Each row is a point. Each copy is the shape, with its points in the same order, stretched, turned, moved and blurred by noise. Is it also mirrored, or only turned?

Shape, 6 rows:
[[ 0.27 -0.25]
 [-0.19  0.23]
 [-0.26  0.18]
 [-0.14  0.14]
 [-0.74 -0.26]
 [ 0.00  0.76]]
Copy 1 (6 x 2):
[[ 0.30 -0.08]
 [-0.25  0.26]
 [-0.21  0.37]
 [-0.11  0.24]
 [ 0.16  0.92]
 [-0.76  0.01]]
Copy 1 is: mirrored
Copy 2 (6 x 2):
[[-0.06 -0.36]
 [-0.24  0.22]
 [-0.38  0.21]
 [-0.26  0.12]
 [-0.97  0.09]
 [ 0.16  0.59]]
Copy 2 is: only turned
Copy 3, 6 rows:
[[-0.10 -0.33]
 [ 0.14  0.34]
 [ 0.07  0.41]
 [ 0.08  0.26]
 [-0.61  0.66]
 [ 0.75  0.41]]
Copy 3 is: only turned
Copy 4, 6 rows:
[[ 0.15  0.16]
 [-0.46  0.18]
 [-0.41  0.16]
 [-0.35  0.18]
 [-0.50 -0.31]
 [-0.57  0.70]]
Copy 4 is: only turned

Shape, 7 rows:
[[-0.20 -0.19]
 [-0.10 -0.06]
 [-0.06 -0.54]
 [ 0.10 -0.06]
 [-0.37  0.36]
 [ 0.29  0.79]
 [ 0.78 -0.30]]
Copy 1:
[[ 0.44 -0.40]
 [ 0.40 -0.23]
 [ 0.17 -0.61]
 [ 0.27 -0.11]
 [ 0.80 -0.01]
 [ 0.48  0.77]
 [-0.40  0.09]]
Copy 1 is: mirrored
Copy 2:
[[ 0.01  0.30]
 [-0.04  0.21]
 [ 0.37  0.23]
 [ 0.04  0.03]
 [-0.38  0.41]
 [-0.73 -0.29]
 [ 0.25 -0.61]]
Copy 2 is: mirrored

Shape:
[[-0.10 -0.10  0.22]
 [ 0.16 -0.19  0.24]
 [ 0.12  0.07  0.17]
 [-0.41  0.28 -0.23]
 [ 0.22  1.21  0.22]
 [-0.05  0.40  0.07]
 [-0.33 -0.13  0.07]
 [ 0.22 -0.02 -0.99]
 [ 0.14  0.18  0.04]]
Copy 1 (9 x 3):
[[-0.06 -0.08  0.22]
 [ 0.26 -0.02  0.16]
 [ 0.10 -0.21 -0.04]
 [-0.69 -0.15 -0.20]
 [-0.12 -1.18 -0.85]
 [-0.23 -0.41 -0.27]
 [-0.34  0.02  0.25]
 [-0.37  0.74 -0.87]
 [ 0.03 -0.17 -0.23]]
Copy 1 is: mirrored
Copy 2 (9 x 3):
[[-0.19  0.06  0.27]
 [ 0.12  0.02  0.25]
 [-0.05  0.26  0.12]
 [-0.71  0.19 -0.18]
 [-0.24  1.40 -0.25]
 [-0.33  0.48 -0.04]
 [-0.46 -0.11  0.22]
 [-0.11 -0.23 -1.00]
 [-0.07  0.31 -0.08]]
Copy 2 is: only turned
Copy 3, 9 rows:
[[ 0.13 -0.06  0.29]
 [ 0.40 -0.12  0.41]
 [ 0.27 -0.19  0.17]
 [-0.27 -0.07 -0.11]
 [-0.12 -1.18 -0.10]
 [-0.05 -0.43  0.06]
 [-0.07  0.11  0.18]
 [ 0.43  0.28 -0.83]
 [ 0.27 -0.19 -0.04]]
Copy 3 is: mirrored

Shape:
[[-0.44 -0.15 -0.21]
 [ 0.47  0.33  0.21]
 [-0.62  0.06 -0.67]
 [ 0.57  0.21 -0.12]
 [-0.61 -0.11  0.39]
 [ 0.08 -0.05  0.08]
 [-0.22  0.49  0.40]]
Copy 1 (7 x 3):
[[-0.18 -0.08 -0.28]
 [ 0.62  0.31  0.41]
 [-0.23  0.36 -0.61]
 [ 0.64  0.36  0.10]
 [-0.59 -0.19  0.25]
 [ 0.26 -0.06  0.11]
 [-0.15  0.45  0.46]]
Copy 1 is: only turned
Copy 2, 7 rows:
[[-0.27 -0.48 -0.16]
 [ 0.34  0.40  0.10]
 [-0.75 -0.32 -0.17]
 [ 0.09  0.52  0.33]
 [ 0.35 -0.61 -0.42]
 [ 0.19 -0.04  0.11]
 [ 0.37  0.03 -0.57]]
Copy 2 is: mirrored
Copy 3:
[[-0.29  0.27 -0.21]
 [ 0.37 -0.24  0.67]
 [-0.07  0.81 -0.29]
 [ 0.67 -0.12  0.38]
 [-0.87 -0.05  0.14]
 [ 0.01 -0.14  0.15]
 [-0.38  0.06  0.85]]
Copy 3 is: only turned
Copy 4, 7 rows:
[[-0.10 -0.32 -0.47]
 [-0.19  0.56  0.16]
 [-0.04 -0.37 -0.90]
 [ 0.18  0.61  0.07]
 [-0.73 -0.55 -0.25]
 [-0.09  0.00 -0.02]
 [-0.69  0.20 -0.15]]
Copy 4 is: only turned

Shape (7 x 4):
[[-0.38 -0.25 -0.69 -0.16]
 [ 0.71  0.17 -0.07 -0.24]
 [-0.38  0.16 -0.24 -0.52]
 [-0.23  0.05  0.04 -0.32]
 [-0.04 -0.24 -0.55  0.92]
 [ 0.11 -0.09  0.29  0.12]
 [ 0.47 -0.18 -0.12 -0.35]]
Copy 1:
[[-0.23 -0.91 -0.13  0.07]
 [ 0.37  0.45 -0.41 -0.47]
 [-0.63 -0.27 -0.40 -0.03]
 [-0.43  0.05 -0.09 -0.06]
 [ 0.72 -0.61  0.47  0.78]
 [ 0.13  0.32  0.29  0.01]
 [ 0.19  0.08 -0.21 -0.61]]
Copy 1 is: only turned
Copy 2 (7 x 4):
[[-0.58 -0.03 -0.48 -0.76]
 [ 0.43 -0.49 -0.12  0.26]
 [-0.12  0.39 -0.43 -0.69]
 [-0.04  0.32 -0.06 -0.45]
 [-0.93 -0.16  0.12  0.24]
 [-0.03  0.08  0.41  0.06]
 [ 0.28 -0.48 -0.11 -0.17]]
Copy 2 is: only turned

Shape (10 x 4):
[[-0.39  0.44  0.00 -0.09]
 [-0.35  0.35 -0.08  0.27]
 [-0.06  0.39  0.32 -0.05]
 [ 0.25 -1.05  0.13  0.11]
 [ 0.74 -0.49  0.05  0.04]
 [-0.37  0.50 -0.01 -0.01]
 [-0.66  0.15 -0.10  0.09]
 [-0.01 -0.02  0.61  0.10]
 [ 0.39 -0.51 -0.44 -0.34]
 [-0.28  0.27 -0.35  0.29]]
Copy 1, 10 rows:
[[-0.19  0.40 -0.34 -0.49]
 [-0.48  0.42 -0.16 -0.38]
 [ 0.04  0.48  0.09 -0.44]
 [-0.01 -1.09  0.57 -0.12]
 [ 0.22 -0.50  0.54  0.38]
 [-0.26  0.49 -0.31 -0.47]
 [-0.49  0.09 -0.35 -0.67]
 [ 0.03  0.15  0.51 -0.57]
 [ 0.23 -0.81 -0.17  0.36]
 [-0.59  0.25 -0.28 -0.14]]
Copy 1 is: only turned
Copy 2 (10 x 4):
[[ 0.04  0.49 -0.40 -0.26]
 [-0.29  0.32 -0.58 -0.07]
 [ 0.12  0.49 -0.24  0.02]
 [ 0.06 -0.70  0.50  0.34]
 [-0.15  0.01  0.63  0.64]
 [-0.11  0.53 -0.50 -0.27]
 [ 0.00 -0.04 -0.65 -0.50]
 [ 0.40 -0.03 -0.31  0.29]
 [-0.31  0.03  0.77  0.04]
 [-0.49  0.35 -0.35 -0.06]]
Copy 2 is: mirrored

Shape, 10 rows:
[[ 0.57  0.35  0.15 -0.35  0.10  0.33]
 [-0.20 -0.04 -0.41 -0.42 -0.27 -0.17]
 [-0.23 -0.58  0.01  0.33 -0.27 -0.32]
 [ 0.39  0.67  0.04 -0.35 -0.44  0.69]
 [ 0.10 -0.44  0.22  0.58  0.72  0.03]
 [ 0.46  0.29  0.72 -0.12 -0.27 -0.28]
 [ 0.18 -0.12  0.09  0.51  0.19 -0.24]
 [ 0.28 -0.24 -0.19 -0.59  0.27  0.17]
 [ 0.52 -0.50 -0.31  0.36  0.07  0.72]
 [-0.63 -0.39  0.19 -0.12  0.31  0.08]]
Copy 1:
[[-0.13 -0.09 -0.14  0.01 -0.03  0.96]
 [-0.13 -0.28 -0.40 -0.11 -0.53 -0.01]
 [ 0.09 -0.23  0.27  0.71 -0.08 -0.44]
 [ 0.03  0.16 -0.21 -0.22 -0.45  1.31]
 [ 0.13  0.11  0.30  0.52  0.95 -0.06]
 [-0.21 -0.75  0.54 -0.04  0.00  0.56]
 [-0.26 -0.08  0.39  0.54  0.38 -0.01]
 [ 0.18 -0.28 -0.59  0.10 -0.03  0.40]
 [ 0.38  0.41 -0.42  1.07  0.30  0.70]
 [ 0.58 -0.10 -0.01 -0.07  0.16 -0.28]]
Copy 1 is: mirrored
Copy 2:
[[ 0.24  0.11  0.02 -0.12  0.40  0.31]
 [ 0.31 -0.21 -0.67 -0.22 -0.31 -0.27]
 [-0.21 -0.08 -0.29  0.22 -0.83 -0.16]
 [ 0.57 -0.03  0.29 -0.68  0.44 -0.16]
 [-0.59 -0.01  0.04  0.92 -0.01  0.14]
 [-0.13  0.75  0.00 -0.25 -0.14  0.42]
 [-0.18  0.26 -0.01  0.64 -0.26  0.03]
 [ 0.12 -0.39 -0.61  0.06  0.17  0.35]
 [ 0.30 -0.73  0.32  0.39 -0.15  0.14]
 [-0.67 -0.22 -0.43  0.01 -0.03 -0.35]]
Copy 2 is: mirrored
Copy 3, 10 rows:
[[ 0.42  0.29  0.34  0.13 -0.22  0.61]
 [-0.11 -0.34  0.06 -0.33 -0.26  0.07]
 [-0.41 -0.36 -0.43  0.20  0.25 -0.18]
 [ 0.15  0.46  0.29  0.26 -0.82  0.77]
 [-0.26  0.23 -0.06  0.14  0.96  0.22]
 [ 0.56  0.35  0.16  0.56 -0.11 -0.28]
 [ 0.00  0.30 -0.25  0.05  0.42 -0.02]
 [ 0.20 -0.29  0.29 -0.07  0.14  0.67]
 [-0.32  0.11 -0.45  0.18  0.13  1.22]
 [-0.68 -0.22  0.44  0.15  0.46 -0.03]]
Copy 3 is: only turned

Shape (10 x 6):
[[ 0.23  0.11 -0.55 -0.23  0.10 -0.09]
 [ 0.52 -0.33  0.34 -0.38  0.22 -0.55]
 [-0.31  0.32 -0.42 -0.04 -0.29  0.27]
 [ 0.18  0.75 -0.02 -0.55  0.34  0.47]
 [-0.13 -0.54 -0.24 -0.05  0.28  0.23]
 [ 0.09  0.02 -0.08  0.60 -0.31  0.25]
 [-0.15 -0.05 -0.16  0.18 -0.15 -0.90]
 [-0.09 -0.47  0.16 -1.12  0.14 -0.04]
 [ 0.66 -0.23  0.79  0.21  0.10  0.00]
 [-0.02 -0.19  0.01 -0.30  0.28 -0.47]]
Copy 1 (10 x 6):
[[-0.12 -0.05 -0.41 -0.36  0.15  0.19]
 [ 0.34  0.13 -0.47  0.20  0.19 -0.67]
 [-0.05 -0.37  0.14 -0.14  0.08  0.58]
 [ 0.12  0.22  0.02 -0.50 -0.68  0.29]
 [-0.09 -0.65 -0.32 -0.04 -0.17 -0.24]
 [-0.29 -0.36  0.06  0.59  0.00  0.37]
 [-0.18 -0.03  0.02  0.05  0.87 -0.14]
 [ 0.84 -0.34 -0.38 -0.29 -0.05 -0.62]
 [ 0.15  0.07 -0.19  0.84 -0.37 -0.49]
 [ 0.08 -0.07 -0.19 -0.21  0.25 -0.48]]
Copy 1 is: mirrored
Copy 2 (10 x 6):
[[ 0.60  0.08 -0.48 -0.50 -0.06 -0.04]
 [ 0.73 -0.54 -0.16  0.21 -0.84 -0.38]
 [-0.11  0.10 -0.12 -0.44  0.49  0.04]
 [ 0.63 -0.58 -0.15 -0.74  0.65  0.35]
 [-0.05 -0.34 -0.58  0.18  0.10  0.25]
 [ 0.17  0.24 -0.13  0.18  0.54 -0.25]
 [ 0.22  0.57 -0.05  0.05 -0.96 -0.24]
 [-0.09 -0.88 -0.36 -0.28 -0.55 -0.02]
 [ 0.70 -0.53  0.17  0.56 -0.16 -0.42]
 [ 0.30 -0.16 -0.12 -0.05 -0.67  0.04]]
Copy 2 is: mirrored
Copy 3 (10 x 6):
[[ 0.10  0.46 -0.60 -0.20  0.12  0.10]
 [ 0.46  0.30 -0.14  0.01 -0.16 -0.92]
 [-0.16 -0.01 -0.41 -0.04 -0.05  0.68]
 [-0.10  1.02  0.29  0.35 -0.16  0.36]
 [ 0.35  0.02 -0.22 -0.25  0.63  0.08]
 [ 0.48 -0.34  0.01 -0.50 -0.30  0.39]
 [-0.29 -0.23 -0.63 -0.38 -0.37 -0.53]
 [ 0.30  0.38 -0.50  0.75  0.53 -0.53]
 [ 0.89 -0.08  0.61 -0.03 -0.36 -0.69]
 [ 0.01  0.24 -0.28 -0.14  0.10 -0.57]]
Copy 3 is: mirrored
Copy 4, 10 rows:
[[ 0.10  0.40 -0.23  0.35  0.02  0.26]
 [ 0.58 -0.24  0.09  0.67  0.26 -0.10]
 [-0.30  0.52 -0.13 -0.18 -0.19  0.22]
 [-0.06  0.45  0.43  0.17  0.56  0.63]
 [-0.14 -0.06 -0.42  0.23  0.13  0.01]
 [-0.36 -0.22 -0.07 -0.19 -0.88  0.12]
 [ 0.20  0.31 -0.23  0.54 -0.41 -0.53]
 [ 0.59  0.10 -0.37  0.43  1.03 -0.13]
 [ 0.24 -0.93  0.43  0.20 -0.39  0.14]
 [ 0.22  0.18 -0.12  0.61  0.31 -0.26]]
Copy 4 is: only turned

Shape:
[[-0.72 -0.06  0.10  0.09  0.05  0.28  0.25 -0.32]
 [-0.12 -0.26 -0.15  0.17  0.65 -0.35  0.03  0.13]
 [-0.18 -0.13  0.26 -0.20  0.29  0.04 -0.42  0.37]
 [ 0.46 -0.40 -0.18  0.01  0.10  0.11 -0.29  0.08]
 [ 0.58  0.02 -0.30 -0.26 -0.35 -0.34 -0.42  0.24]
 [-0.16  0.57  0.21 -0.40 -0.30 -0.19 -0.15  0.35]
 [-0.47 -0.49 -0.19 -0.58  0.26  0.13  0.20  0.25]
 [-0.41 -0.32  0.23 -0.41 -0.41 -0.37 -0.28 -0.66]
 [ 1.66 -0.10  0.73 -0.25  0.01  0.00  0.07 -0.42]
 [-0.60 -0.04 -0.29 -0.38 -0.20  0.72  0.04  0.10]
 [-0.49 -0.22  0.32  0.08 -0.02 -0.27 -0.23  0.38]
 [ 0.47 -0.39  0.04  0.01 -0.30  0.00  0.26  0.09]
 [-0.68  0.20  0.44  0.29 -0.19  0.00  0.16  0.37]]
Copy 1, 13 rows:
[[ 0.34 -0.06 -0.02 -0.13  0.85 -0.02 -0.14  0.21]
 [ 0.28 -0.29  0.34  0.24  0.30 -0.49  0.31  0.24]
 [ 0.09  0.18  0.83  0.08  0.16  0.14  0.14  0.16]
 [-0.47 -0.07  0.37  0.35 -0.08 -0.23  0.05 -0.10]
 [-0.34  0.02  0.47 -0.17 -0.39 -0.37 -0.05 -0.35]
 [ 0.46  0.42  0.36 -0.75 -0.05  0.17  0.05  0.03]
 [-0.41 -0.36  0.68 -0.11  0.40  0.01  0.13  0.59]
 [ 0.13 -0.33  0.54 -0.16  0.80  0.11 -0.24 -0.56]
 [-0.15 -0.13 -0.34  0.49 -0.85  0.78  0.57 -0.27]
 [-0.43  0.22  0.33 -0.38  0.57  0.05 -0.20  0.43]
 [ 0.47  0.06  0.70  0.04  0.32 -0.04 -0.25  0.13]
 [-0.26 -0.24 -0.10  0.24 -0.26  0.09 -0.20  0.14]
 [ 0.82  0.31  0.17 -0.26  0.39  0.18 -0.32  0.38]]
Copy 1 is: mirrored
Copy 2:
[[-0.36 -0.07  0.28  0.09  0.29 -0.31  0.42  0.31]
 [ 0.37 -0.44 -0.38  0.20  0.24 -0.24  0.27 -0.28]
 [ 0.62 -0.28  0.23  0.33  0.11  0.12  0.20  0.26]
 [ 0.23 -0.17 -0.10  0.08  0.18  0.53 -0.21 -0.18]
 [ 0.31 -0.09 -0.30  0.27 -0.39  0.48 -0.47  0.28]
 [ 0.25 -0.02  0.02  0.48 -0.58 -0.01  0.18  0.81]
 [ 0.03 -0.66 -0.13  0.17  0.48  0.28  0.39  0.43]
 [-0.47 -0.67  0.55 -0.12 -0.07 -0.16 -0.30  0.34]
 [-0.27 -0.55  0.43 -0.03 -0.83  0.91 -0.33 -1.25]
 [-0.09  0.13  0.06  0.12  0.43  0.35  0.43  0.99]
 [ 0.34 -0.28  0.13  0.66  0.14 -0.24  0.05  0.39]
 [-0.31 -0.27 -0.10  0.41 -0.03  0.56 -0.24 -0.19]
 [ 0.04  0.16  0.23  0.83  0.02 -0.39  0.34  0.59]]
Copy 2 is: only turned
Copy 3, 13 rows:
[[-0.48 -0.08 -0.48 -0.26  0.33  0.12  0.37 -0.03]
 [-0.12 -0.07  0.38 -0.16 -0.36 -0.43  0.02  0.33]
 [-0.06 -0.16  0.03 -0.01 -0.23 -0.12 -0.65 -0.20]
 [ 0.53 -0.42  0.27 -0.07 -0.40  0.30 -0.50 -0.06]
 [ 0.62 -0.35 -0.09  0.46 -1.06  0.09 -0.45 -0.51]
 [-0.05  0.18 -0.60  0.49 -0.52 -0.13 -0.38 -0.79]
 [-0.29 -0.11 -0.34 -0.88 -0.35  0.07 -0.18 -0.12]
 [-0.37 -0.78 -0.13  0.09 -0.49  0.20  0.30 -0.83]
 [ 1.39  0.17  1.46  0.10 -0.18  0.12 -0.18 -1.46]
 [-0.31 -0.12 -1.08 -0.45  0.10  0.51 -0.26 -0.13]
 [-0.49 -0.08  0.02  0.30 -0.30  0.04 -0.43 -0.01]
 [ 0.34  0.05  0.54 -0.03 -0.43  0.51 -0.22 -0.33]
 [-0.71  0.39 -0.34  0.38  0.12  0.14 -0.10 -0.08]]
Copy 3 is: only turned

Shape:
[[ 0.10 -0.26 -0.15  0.17 -0.19 -0.28  0.37 -0.79]
 [-0.38 -0.26  0.40  0.15 -0.23 -0.24 -0.13  0.12]
 [ 0.23  0.16  0.34 -0.47  0.11 -0.02  0.05 -0.23]
 [ 0.24 -0.46  0.49  0.27 -0.36  0.34  0.14 -0.01]
 [-0.66  0.27 -0.19  0.34 -0.04  0.28 -0.58  0.00]
 [-0.33  0.51  0.08 -0.09 -0.43 -0.22  0.50 -0.60]
 [-0.13 -0.56 -0.28  0.06 -0.01  0.05  0.36 -0.06]
 [-0.67  0.50 -0.28 -0.58  0.36 -0.19  0.26  0.28]
 [-0.64 -0.23  0.25  0.08  0.63 -0.11  0.50  0.16]
 [ 0.11  0.19  0.59 -0.47 -0.48 -0.38  0.23 -0.58]
 [-0.29  0.34 -0.09  0.33 -0.01 -0.41 -0.61  0.29]
 [ 0.21  0.29  0.32  0.29  0.57  0.23  0.48  0.12]]
Copy 1 (12 x 8):
[[ 0.21 -0.63  0.04 -0.36 -0.26  0.59 -0.56  0.67]
 [-0.02 -0.20  0.02  0.32 -0.05 -0.77 -0.15  0.55]
 [-0.25  0.20 -0.28 -0.58  0.03 -0.09 -0.36 -0.38]
 [-0.44 -1.00  0.17  0.07  0.21 -0.25 -0.09 -0.02]
 [ 1.03 -0.07 -0.45  0.31 -0.20 -0.77 -0.15  0.04]
 [ 0.41 -0.20  0.23 -0.77 -0.97 -0.23 -0.25  0.22]
 [-0.01 -0.32  0.05  0.27 -0.17  0.48  0.09  0.48]
 [ 0.36  1.21 -0.11 -0.13 -0.79 -0.22  0.19 -0.11]
 [-0.40  0.57  0.15  0.69 -0.89 -0.11 -0.31  0.32]
 [-0.23 -0.23 -0.01 -1.02 -0.25 -0.40 -0.40  0.17]
 [ 0.78  0.25 -0.16  0.36  0.31 -0.82 -0.32  0.40]
 [-0.45  0.16  0.33  0.21 -0.36 -0.01 -0.52 -0.60]]
Copy 1 is: mirrored
Copy 2:
[[-0.58 -0.45 -0.14  0.27 -0.78  0.52  0.28  0.01]
 [ 0.24  0.01  0.29  0.12 -0.58  0.14 -0.11 -0.19]
 [-0.34 -0.03 -0.26 -0.30 -0.12 -0.01 -0.47 -0.25]
 [-0.29 -0.12  0.26 -0.26 -0.16  0.31  0.57 -0.56]
 [ 0.84 -0.12 -0.16  0.03 -0.03  0.27 -0.30  0.34]
 [-0.50  0.37 -0.47  0.00 -0.80  0.19  0.07  0.33]
 [-0.29 -0.36  0.63  0.06 -0.24  0.47  0.15  0.22]
 [ 0.09  0.39  0.09  0.00 -0.10 -0.21 -0.95  0.86]
 [-0.09  0.33  0.34  0.69 -0.07  0.17 -0.55  0.20]
 [-0.62  0.18 -0.43 -0.32 -0.93  0.13 -0.17 -0.39]
 [ 0.79 -0.42 -0.15  0.21 -0.34 -0.31 -0.28  0.20]
 [-0.45  0.12 -0.27  0.32  0.48 -0.31  0.07  0.02]]
Copy 2 is: only turned
